Each row is a point. To make a cloud, some directions were put in groups of two or more. Within a group, all points are equally far from the middle, so they leave a hole (a ring in 2 directions, a hollow ball in 3). The other directions are filled evenly. Then the cloud was stretched, turned, moved and blurred a little. How many holes are there, and how many directions does each take, smallest first?

Cloud (15 x 2)
[[ 26 -43]
 [-16 -34]
 [-35  -8]
 [  1 -42]
 [-34  15]
 [ 29 -42]
 [ 13  41]
 [ 55  14]
 [ 60   2]
 [-36   1]
 [  9  40]
 [ 18  39]
 [-34   9]
 [ -6  39]
 [  4 -43]]
Holes: 1 (2)

Cloud (22 x 3)
[[-19  42 -24]
 [-51  13  18]
 [ -7 -28  16]
 [-22  48  21]
 [-49 -16  40]
 [  9  -4  56]
 [-48  28  21]
 [ 38  16 -12]
 [ 12  36  23]
 [ 29  -3   6]
 [-23 -21  -9]
 [-10  48   2]
 [  0  34  60]
 [ 13  17  48]
 [ 12  -2  50]
 [ 28  40 -24]
 [-31   2 -31]
 [-12  46  45]
 [ 11  11  56]
 [-20 -20 -19]
 [-17 -28  44]
 [-18  45  -6]]
Holes: 1 (2)

Cloud (29 x 4)
[[-40 -38   5 -12]
 [ -2   9 -36  11]
 [-51 -41  -5  35]
 [ -4  22  17  49]
 [ -9  13   1  -5]
 [ 24  47 -16  14]
 [ 29 -22  54  -2]
 [-10  -4  17 -16]
 [-35 -38  -9  51]
 [ 31  26  25 -34]
 [-17  -2   0   9]
 [ 17 -12  13 -27]
 [  6  33  12 -25]
 [ 12  -7  22 -30]
 [  0   0 -12  30]
 [ 28   4  -3  24]
 [-36   6 -13  20]
 [-44  -4  21 -24]
 [-14 -56 -11  28]
 [-30 -44 -60 -10]
 [-15 -29   7 -14]
 [ 45 -12  -7 -28]
 [-28 -39 -43 -12]
 [ 24  33  34 -27]
 [  4  19  40  30]
 [ -6  25  42  -9]
 [-26 -23 -18  -2]
 [-15  13  25  37]
 [-22 -29  -8   9]]
Holes: 0

Cloud (31 x 4)
[[ 28  23 -18 -33]
 [ 11   2   2  15]
 [-22  47 -16  17]
 [  5  54   4  -1]
 [-21 -15  -3  -8]
 [-15  37  13  12]
 [-23  22 -14 -22]
 [-18  24  -4  16]
 [-20  -8 -19  -1]
 [  3  14  -9  11]
 [ 16  -4  22  11]
 [ -7  26   3  24]
 [  5  11  -3 -60]
 [ 40  49  -8 -21]
 [-15  46 -33  -9]
 [  2  30  -5 -59]
 [-30  -2  -4  22]
 [ 12  -9   9   7]
 [-26  34  25 -10]
 [-41  15  -7  13]
 [ 31  20   7 -51]
 [  9   9 -20  25]
 [-12  14 -12   1]
 [-24 -10  16 -31]
 [ -6  -8  17   0]
 [ 36  42   4 -20]
 [-24   9   8  30]
 [-24   2 -19  38]
 [ -2   3  -8  16]
 [ 16 -38 -14  -7]
 [-20  36  -7 -42]]
Holes: 0

Cloud (56 x 6)
[[ 32 -12 -21 -39 -17 -19]
 [ 41   4 -41 -25 -15 -10]
 [ -4 -42   0 -30 -20  21]
 [ 18  11 -33  37   4  14]
 [ 16  40 -31  -7 -24 -42]
 [-35 -19  -7 -33  25 -24]
 [ 27  19   6   8  29 -54]
 [ 34  -7  16 -20 -36  -6]
 [  8  23 -44 -24  20  16]
 [-10 -14  39 -35  -3 -20]
 [ -7  38  -4  12   6   9]
 [-13 -13 -41  23  11  -5]
 [-21 -21 -38 -12  28 -26]
 [  9 -16  26 -38 -29  -5]
 [ 47   4 -36 -37   0   0]
 [  0  39 -15  11 -13  21]
 [ 26 -10 -41 -18  27 -49]
 [ -1 -13  -2 -57  25  10]
 [  3 -27  -5 -54  24  24]
 [ -5  15 -50  19  24  -2]
 [ 29  22  -1 -28 -25 -33]
 [  0  47  -5 -22 -13 -12]
 [  2 -40 -35   7   3  -2]
 [-24 -19 -23 -25  33 -60]
 [ 48  -3  13  -8 -13   0]
 [ 39   0  35 -16  26   4]
 [ 15  26  -2 -51  33   0]
 [ 40 -17  13 -47  -8  21]
 [-18 -12 -18 -38 -30 -48]
 [ 26  16  21 -31  34  31]
 [ 15  38  22   0  13 -16]
 [ 37 -10 -19 -41 -29   2]
 [ 17  -4  21 -50  18  29]
 [ -3   8 -45  13  53   2]
 [ 40  12  14   8  13  14]
 [  8  12  27  16  -1 -34]
 [ 14  19 -44 -29  17  23]
 [-15  10 -31 -26   5  27]
 [ -5  -2 -38 -23 -34 -54]
 [ 24  -2 -32  14  39 -44]
 [  9   7  28 -15   6  35]
 [ -8 -14 -53 -18  33  11]
 [-22   8 -43 -30 -22 -13]
 [ 38  17  -5  13  37 -29]
 [-23 -15  17 -47  -4 -37]
 [ 31  20 -26 -45  29 -33]
 [-22  19  20 -54  16 -24]
 [  4 -43 -18  -3  -7 -10]
 [-29  34   1   7   0   5]
 [ 15  34 -46 -19  29 -42]
 [ -2  -4  20  18  12   4]
 [  5 -18  20 -29 -19 -44]
 [-31   2 -18 -35  29  -2]
 [-18  32  31 -24   2  -7]
 [ 51  26  -5 -10  18  17]
 [ 35 -40   4 -12  24  -9]]
Holes: 1 (4)

Cloud (86 x 8)
[[-16  22 -24   6   1 -27 -26  23]
 [ 10  19  16 -13   5 -22  17   9]
 [-18  17 -10   7 -12 -12  40  11]
 [-39   9 -31  26  32  -3  21  15]
 [  6  24   7  23  -6 -32  20  19]
 [ -6 -13  24 -27  21  -9 -16 -12]
 [ 28  30  12  10  21   2  36  -5]
 [  4  -5 -17  20 -16 -42  14  -9]
 [-14   1 -40 -35 -26   4  19  17]
 [  2 -14  11  -7 -14  18  27  28]
 [-40  17   2  21 -19  14  19  19]
 [ 29  12  -8  16  17  15   1  -3]
 [-19 -10   4 -17  14  32  22  10]
 [-44  -2 -26  23 -10 -13   2   0]
 [ -1 -14   6 -25  20 -43 -29  29]
 [ 31 -22 -12  29  12 -15  36  18]
 [ -5  -2 -52 -34 -20   0  51 -13]
 [-22  40   6 -17 -29  16 -12  21]
 [  1  11 -46  20 -37  11   2  49]
 [-17  11  10  17   7  16  14 -10]
 [-10  43  16  18 -25 -22   7  31]
 [-38   3  25  23 -15  31  23 -36]
 [  5 -16 -39  49  -1   1  -3   8]
 [  2 -31 -25  -3   5  -5   3  -6]
 [ 19  -2 -52   5 -25   0  21  50]
 [-10  -2  -1 -28   0  17  17  -3]
 [ -1   3  26 -27   7 -24  -9  10]
 [-28   0   5  15  -4  -8 -31   3]
 [  1 -11 -27 -23 -15 -26 -30  15]
 [ 15  -7   1  49   1   7 -22  -1]
 [ -1  13  -1 -24 -35  25 -22  36]
 [ -1  -4 -11 -41   1 -18  27  31]
 [-31 -11   0 -16  27 -24  33  -7]
 [ 28 -10  17   4 -27  34  14  16]
 [  5  -6 -25  -9 -17  -6   8  30]
 [ 22 -12 -29  26   6  -2  39  45]
 [ -5   6 -24  36 -40  10 -11  17]
 [  1 -22  17 -25 -11  15   3   5]
 [ 15  13 -37  16  31 -34  -1  24]
 [ -3   1 -10  24  10 -19 -36  36]
 [ -2  -6 -36 -19   2   9  10 -31]
 [ -5  -8 -14  31  22 -29  25  -6]
 [-30   2   0 -11  23   9   2 -11]
 [  9  15 -33  24 -13 -32  -1  12]
 [ 14  46 -23   5   5 -11  -3  18]
 [ -5 -19   6 -13 -60   6  28   8]
 [ 10  10 -56 -22 -20 -20   8  26]
 [  9  -3  31 -20   5   3 -14 -24]
 [ 14  12  -7  -7   7 -11   5 -35]
 [  2  -2  18  -5  -3  12 -34  27]
 [ 13   2 -36 -26   5 -21   3  34]
 [ -8  15 -44 -13  15   6  14  -3]
 [-20 -15  -9 -10   8  14 -22  10]
 [  1   6  33  15   8 -15  27 -11]
 [ 35  13 -13   2 -33  18  27  42]
 [-26  -6 -12 -33 -19  -6  16  37]
 [-17   5  -3 -11 -30  25 -27 -17]
 [ -1  24 -19 -10 -20 -13  27   6]
 [ -2   1  -2  32  -2  31  14  19]
 [-16   5  14 -15   9 -15   1  16]
 [  9  -3 -28  10 -21   2  32 -17]
 [ 21 -15   1 -24  -7 -14 -12   0]
 [  1   9  13 -10 -33  32 -12  29]
 [-15 -20 -22 -35 -39 -18  19   2]
 [-16 -14  -9  12 -17  23  18   5]
 [  8  -1  22  -5  11 -14   6 -10]
 [  4  -7  20  28   1   0   3 -27]
 [ 16  26 -20  33  32 -28   2  17]
 [ -8   6 -16  23  -7 -49 -16  58]
 [ 40  25 -10 -10  -6  -8  17  26]
 [-37  21   2  14 -11  11   1 -15]
 [ 17  -4 -24 -26 -40   9  11  -9]
 [ -5  19 -27  28  20  -8  10   2]
 [ -2 -10 -28  13 -19  -3   5  11]
 [-25  23  -9  16   0 -26   7   7]
 [ -6  -1   6 -41  -4 -34  27   9]
 [  1  -6  32  18 -23  16   3  30]
 [ -7  20 -49   0  20 -23  18  11]
 [ 27  -8 -23   7   8 -39  33  12]
 [-14  -9 -29  24 -16   5  47 -24]
 [ 17 -11  -6  -7  16 -11  18  41]
 [ 27  -8 -11  13  -5 -38  19  11]
 [-19  -4 -20 -11  18  -1   3  23]
 [-24  35  -1  22 -21  34   4  14]
 [-15  37 -22  25 -24  33  19  -5]
 [  7 -17   8 -18  13 -38 -41  26]]
Holes: 0

Cloud (97 x 9)
[[ 12  -1   7  36  -6 -16 -28   9  -5]
 [-24 -42  33  30  -5  -4  -3 -21  27]
 [ -8 -26 -21  12  -2  38  12 -30   8]
 [-27   9  23 -18   1  14 -33 -35 -33]
 [ -5  29   2 -10   6 -10 -39 -24  -7]
 [  2   7   2 -30  19  42   6 -26  -4]
 [  9  -5  24 -36  -9  23   0 -15  11]
 [ 32 -31  13  -5 -18  13 -35 -10  26]
 [  8 -46  15  10  -5  33 -16  -1 -32]
 [  7 -25  35 -10   0  13 -32 -39  21]
 [-18   4  35   1  51  11 -15 -18 -27]
 [-22  -9  19  36  11  28 -16 -29 -30]
 [  8  27  47   2 -16   5 -16 -25   2]
 [-21  16  33  -9 -29  -3 -13 -28 -37]
 [  0  -9 -23  -1  22  16  29  20  13]
 [ -9 -17  13  31  -7  19 -56   2   3]
 [-15   8  23   7  -9 -28 -24 -45  16]
 [-29  -2   9   7 -17 -13   5  30  23]
 [ 36 -26   7   2 -27  22  -2 -13  -6]
 [  9  24 -31  -3  25  29  24  -1 -31]
 [-16  -8  18 -34   2  30  14 -29 -19]
 [  5   7  37 -14  15 -20 -28 -12 -30]
 [-40 -16   8  21  -1 -13  23   6  11]
 [ -1  -1  46  17  17  11  29  -1  18]
 [-11 -46  28  10   5   6 -37 -15  21]
 [ -3  17 -21  -1 -25  12  -7  29  -7]
 [ -2   9 -21  31  12  25  -1  18 -28]
 [ 17   6  46 -28  -6  -4  -1 -12  -1]
 [ -9   7  -5  -7  -9 -22  32 -32  28]
 [ 26  -5 -28 -17 -10 -13  12  10   0]
 [ 17  13  34   6  -3  -8 -35 -24 -33]
 [ -6 -13  29  -1  13  45 -39 -33  -2]
 [-22 -30   3   3  12  -8  27 -25  15]
 [  6 -37   6  13   6  20  -1  12  46]
 [ 26 -18 -30 -12   1 -14 -13  13   9]
 [  7 -12  27   9  35  41 -15 -27   9]
 [-16  -4  28  38 -23  23 -29   5  -5]
 [ 10 -36 -17   7 -29 -28  -7 -18  16]
 [  9 -22  -8 -28  -8  -9 -46 -11  14]
 [ 44 -10  -1  15 -15   7  -7 -22  38]
 [ -1 -15  -7  10 -46 -26   2  -8  -4]
 [ 28  10  12  -5  25 -16 -10 -24  13]
 [ 31   2  -4  10 -20  15  24 -28  -3]
 [ 22 -20  47  17 -16   6 -12   2  15]
 [  7 -24   3  25  29  36 -11 -26  21]
 [  2  -9  -6  -5  35  49   0 -28 -30]
 [ 10   0   7 -28  34  11  -2 -33   5]
 [-11  -2  35  21 -31  22 -43 -18  -1]
 [ 13 -17 -36 -16  -5  -2 -19  24   8]
 [-11 -20   6 -19   3  44  18 -14   2]
 [-15  -5  14  26 -31 -35 -34 -12  15]
 [-25 -21  22 -11  17  30  24   5   1]
 [-18   3  39   3  17  26 -14   9  23]
 [ -5 -10  -6  -3  -4  23 -31 -12 -59]
 [ 36  -1  -2 -30   0  10   0  -1  18]
 [ 16 -13   9 -15  -4  56 -17   4  -7]
 [-24  -6  27  -7   3 -31 -12 -36  10]
 [-19 -33  38 -12 -11  -1 -25 -31  30]
 [-28   3 -14 -15  20  -5  -3  14   5]
 [-32  17  26  15  -2 -16  -7  15 -29]
 [-35 -23  60   8 -19  -8  -8  -2 -15]
 [-10  20   3  19 -11  19  39 -15  17]
 [ 14   3   0  -5  13  21  54  -7  -5]
 [  8   4  40  29   9  49 -15 -15 -12]
 [ -3   6  22  -3  20 -33  18   0 -12]
 [ -8   8  29   8 -50   3  -4 -11 -19]
 [  4   1  15 -44 -13  13 -18 -16 -23]
 [ 11  29  -6 -19  41  36   0   2  -9]
 [ 21  12 -22  -9 -30  25 -35  -5   2]
 [  2  -1  20  34 -26 -16   5  21  14]
 [ -7 -28   2 -10  -5  21 -12  24  38]
 [ 25 -13  13  19  -5  39  30  -5  -5]
 [ 23   3 -16  20  -5 -11  29  17   3]
 [ 10  -7  11   2 -23  11  37 -33  -8]
 [  8  -9  20  27 -36  21  21   4   3]
 [ 18   3 -15 -19 -16   1  17  27 -10]
 [-19 -20  31 -18  29  17   9 -28   1]
 [ 16  14  -6  20 -33  -3  -8   6 -23]
 [ 10  16 -18 -11  -9  -6  40 -13  -2]
 [-16 -37 -26  -7 -21  -9  -1 -13   0]
 [-31  21  26  -2  31 -11   0 -19 -14]
 [ 15  22   2  11  44  31 -12 -30 -15]
 [-11  25   0   4  17  50 -13   6   7]
 [  9 -36  43  20 -21   7 -24 -16  14]
 [ -1  20  11  -8  47   5 -20 -21 -17]
 [ 15 -33  -3  -4 -11  26 -41  12 -15]
 [  8 -16  25  -8  11   8 -48 -29 -32]
 [  3  18 -21  -7 -14  13  -1  29 -27]
 [ -7  24   7  21 -30   7  14  12  25]
 [  9 -21  -6   7  38  16 -12 -29 -19]
 [ 12  -8  -3 -13  -6 -21  30 -14 -26]
 [  0 -40  17  39 -22  13  -7  -1  23]
 [-19  -3  36  26   5  -2 -39  -2 -34]
 [-13  13  17  -5  42  47 -15 -29 -24]
 [ -7  27  24   1  -4 -16  25 -32  15]
 [ 21  30 -10  12  33  23 -23 -13  18]
 [-11  26  20 -11  42   0 -17 -19 -26]]
Holes: 2 (4, 4)
